Each row is a point. To make a cloud, some directions were put in groups of two or more. Within a group, all points are equally far from the middle, so they leave a hole (a ring in 2 directions, a hollow ball in 3). The other directions are filled evenly. Then the cloud was stretched, turned, moved and blurred a little. How many holes are there, and how many directions does each take, smallest first?
In the rows, 128 means zero.

Cloud (22 x 3)
[[186 119 124]
 [141 134  82]
 [120  87 102]
 [ 86 132 120]
 [157  86 163]
 [145 111  94]
 [121  86 176]
 [ 90 119 131]
 [139 153  90]
 [120 150  92]
 [154 108 174]
 [144  98 187]
 [152  93 128]
 [128 158  84]
 [170 132 113]
 [158 136 163]
 [109 118 148]
 [ 85 119 124]
 [138 107 153]
 [120 117  77]
 [141 118 134]
 [127 139 107]]
Holes: 0

Cloud (30 x 4)
[[164 149 118 159]
 [123 131 139 113]
 [154 124 115 123]
 [103 136 114  92]
 [ 77 142 103 168]
 [ 86 104 109 171]
 [ 95 138 110  70]
 [ 94 111 167  93]
 [104 137 106 174]
 [ 98 118 135  94]
 [153 151 146 124]
 [117 112 134  98]
 [164 143  78 124]
 [109 145  71 115]
 [131 166  81 126]
 [ 89 114 168  96]
 [155 103 100 155]
 [109 129  72 114]
 [141 155  95 111]
 [162 110 130 160]
 [167 132 128 121]
 [130 125 144 112]
 [ 82  88  78 116]
 [112 104 113 100]
 [ 96 117 119 102]
 [116 117  80 147]
 [134 132 117 171]
 [148 125 125 143]
 [ 69 139  49 145]
 [153 135 156 142]]
Holes: 0

Cloud (29 x 4)
[[141  97 161 116]
 [164 114 129  89]
 [163 168 119 101]
 [109 134 180 109]
 [120 153 182 103]
 [101 169 119 136]
 [150 106 145 156]
 [128 119  92 127]
 [102 132 105 141]
 [150 164 168  93]
 [176 113 161 125]
 [166 137 100 152]
 [151 101 142  94]
 [159 178 115 148]
 [124 104 167 135]
 [101 127 121  99]
 [169 148 105 104]
 [174 160 153 159]
 [122 179 140 161]
 [145 184 128 155]
 [114 108 154  96]
 [146 121 101 156]
 [168 157 142  89]
 [123 111 111  97]
 [136  98 161 113]
 [110 120 178 121]
 [100 161 129 157]
 [121 152 188 115]
 [169 153 103 108]]
Holes: 2 (2, 2)

Cloud (56 x 6)
[[ 88 131 137 165  99 155]
 [126 163 144  96  97 178]
 [114 158 124 181 148  89]
 [131 171 162  95 109 158]
 [112 131 142 150  86 168]
 [165 195 120 112 127 128]
 [119  95 144 109  82 146]
 [144 116 100 127 168 113]
 [131 129  93 129 118  62]
 [ 91 156 129 139 138 105]
 [150 149 165  94 126 145]
 [136 124 102 184  93 159]
 [ 97  99 142 116 142 118]
 [147 117 134 115 135 109]
 [108 159 186 149 117 108]
 [135 107 130  99 145 150]
 [134 121 160 117  79 102]
 [109 126 150  73 142 116]
 [112 128  85  93  98 110]
 [ 81 120  92  80  92 146]
 [126 186  83 142 152 143]
 [129 171  92 140 112 168]
 [ 80 142 149 136 143 138]
 [118 125 125  75 124 126]
 [124  98  68 133 101 127]
 [172 168 134 150 136 108]
 [106  89 126 128 129 120]
 [ 92 136  92  91 135 147]
 [156 135  76 114  85 124]
 [164 165 114 122 123 152]
 [ 69  91 134 127 131 146]
 [120 131 114  76  91 111]
 [146 133 142 110 114 159]
 [ 84  83 120 133 131 140]
 [142 115  83 120 142 125]
 [131 124  87 129 114  73]
 [ 76 150 123  82 133 141]
 [103 139 132  85 150 107]
 [141  89 157 126 154 158]
 [129 131 139  84 160 113]
 [141 122 166  95 128 155]
 [ 79 113 129  86 115 138]
 [ 84 125  71 147 116 140]
 [112 100 131 104  91 116]
 [ 94  95 124  88 102 153]
 [118 162  87 112 168 105]
 [107 145 146 149 102 154]
 [124 116 119 186  94 165]
 [108 137 118 183 147 149]
 [114  85 170 106 140 142]
 [131 115  87  98  70 162]
 [ 93  97 159  98 145 133]
 [ 94 175  97 100 150 173]
 [107 149  76 135 162 133]
 [162 168 114 104  96 124]
 [123 115 149 162 105 175]]
Holes: 1 (2)

Cloud (47 x 6)
[[ 94 138 162 113  97 157]
 [174 145 117 156 153 136]
 [105 138 170  79 152 162]
 [ 94  92 155 108 140  89]
 [ 89 125 146 107 103  88]
 [ 73 134  99 122 147 116]
 [ 98 129 177  91 105 133]
 [133 136 142 114 150  75]
 [103 122 128 137  91 151]
 [125  92  71  92 162 121]
 [115  93 125  81 117 163]
 [165  85 149 102 135 118]
 [110 150 168 120 105 121]
 [117  89 130  82  91 133]
 [142 162 122  88 121 145]
 [159 140 121 120 187 133]
 [142 153 157  73 125 145]
 [173 145 123 152 119 136]
 [ 83 134 105  79 172 115]
 [123 103  81 143 139 122]
 [109 125 130 107 179  86]
 [101 148 122 134 164 116]
 [158 114 136  88 173  94]
 [147  97 134  76 126 159]
 [ 87 111 121  98 117 166]
 [ 80  83 140  63 111 114]
 [135 100  95 147 127 106]
 [ 99  89  95  70 123 144]
 [118  73 157 100 117 118]
 [107 107 108 137 148 161]
 [153 119  94 146 130 110]
 [143 111 100 123  96 102]
 [138  83 112 132 131  94]
 [106  92 103 145 139 105]
 [155 158 135 145 150 107]
 [ 92 122 132 132 159 162]
 [109 134 162 139 129 101]
 [142 127 117  51 127 123]
 [ 89 138 129 119 111  83]
 [ 91  99 117  95  80 113]
 [170 117 136 128 111 113]
 [134  97 108  97  89  99]
 [126 140 147  75 175 143]
 [148 138  92 123 153  78]
 [154 126  98 137 111 110]
 [ 77 114 123  62 166 113]
 [ 75 139 104 128 124 120]]
Holes: 2 (2, 3)

Cloud (78 x 8)
[[158 160 139 133 170 152 109 122]
 [114 139 166 116 104 156 139  76]
 [149 155 110  98 120 112  80 166]
 [145 152  98  73 145 152 180 154]
 [124 124 139  92 130 134  91 199]
 [137 124  75 106 153 121 142  95]
 [206  93 148 113 136 121 118 137]
 [107 119 158 130 102 103 141 155]
 [119 160 155 145 160 117 117 141]
 [184  87 148 134 102 151 111 126]
 [179  94 139 140 140 135 164 158]
 [114 149 165 160 120  91 120 148]
 [132 155 102 130 138 160 202 115]
 [152 130 110 103 136 115 175 188]
 [106 110  89 146 160 134 179 169]
 [117 163 141 175  96 132 107 102]
 [ 92 115 159 115 136 124 183 120]
 [147 167 119 178 123  97 111 129]
 [158  83 135 139 179 138 104 124]
 [134 145 118 121 159 163  96 195]
 [107 155 115 119 150 181 168 128]
 [132  89 123 109 103 109 130 159]
 [ 82 132 150 156 121 146 123 164]
 [146 176 115 134 138  95 119 132]
 [112 133  97 117 159 131 111  83]
 [147  85  79  74 125 147 127 117]
 [ 93 158 158 130 134 162 154 149]
 [112  72 144 109 123 130  79 106]
 [184 134 148 109 122 136 166 114]
 [158 175  89 111 125 138 181 150]
 [159 172 106 101 132 123 109 172]
 [130 167 144 136  94 138 144 159]
 [112 173  80 114 148 157 118 108]
 [119 111 128 124  97 111 140  76]
 [124 162 118  88 101 148  79 144]
 [ 82 109 187 133 130 142 120 112]
 [ 93 136  71 117 149 146 166 100]
 [114 107 153 172 129 129  98 157]
 [154  97 159  85 132 113 150 124]
 [147 170 117 119 136 145 142  83]
 [125  74  95  90 136 135 145 111]
 [127  77  99 146 116 123 137 108]
 [127 140 149 139 162 161 126  63]
 [127 167 138 159 112 135  91  96]
 [104  82 159 133 145 146  72  81]
 [135 152  91 129 137 159 174  96]
 [170 142 117 163 140 114 108 153]
 [ 83 129 133  91 157 119 112 142]
 [146 110 117 138 108 110 161 191]
 [143 137 176 136 174 153 101 141]
 [134 124 103 144  99  95 102 128]
 [140 129 112  88 117 142 190 113]
 [158  77 108  77 124 147 153 134]
 [132 142 102 164 144  90 119  94]
 [ 87 173 106 122 138 123  81 142]
 [104 106  71 103 139 124 154 102]
 [111 113 160 167 135 126 104 160]
 [128 123 101 149 107 162 142  95]
 [170 126 173 104 131 116 143 139]
 [137 101 132 113 141 117 184 166]
 [100 130 154 150 127 162  99 164]
 [161 145 115 173 108 127 105 130]
 [131 113 131 111 184 140 143 104]
 [101 155 103 126 169 113 118 151]
 [119 159 177 118 119 127 172 105]
 [111 134 105 141 108 179 129 179]
 [158 155  74 156 133 135 143 172]
 [144  80 151 154 160 151 146 143]
 [172 132 163 143 129 162  99 162]
 [155  91 105 163 101 130 132 132]
 [132 130 115 158 158 128 102 166]
 [183 142  81 107 135 155 125 152]
 [112 103 142 144 136 159  59  92]
 [167  90 127 159 101 123 157 153]
 [179 109 131 128 107 154  91  94]
 [176 144 176  89 140 135 123 123]
 [139 102 150  84 128 100  93 114]
 [116 135 154 196 151 126 109 122]]
Holes: 1 (6)
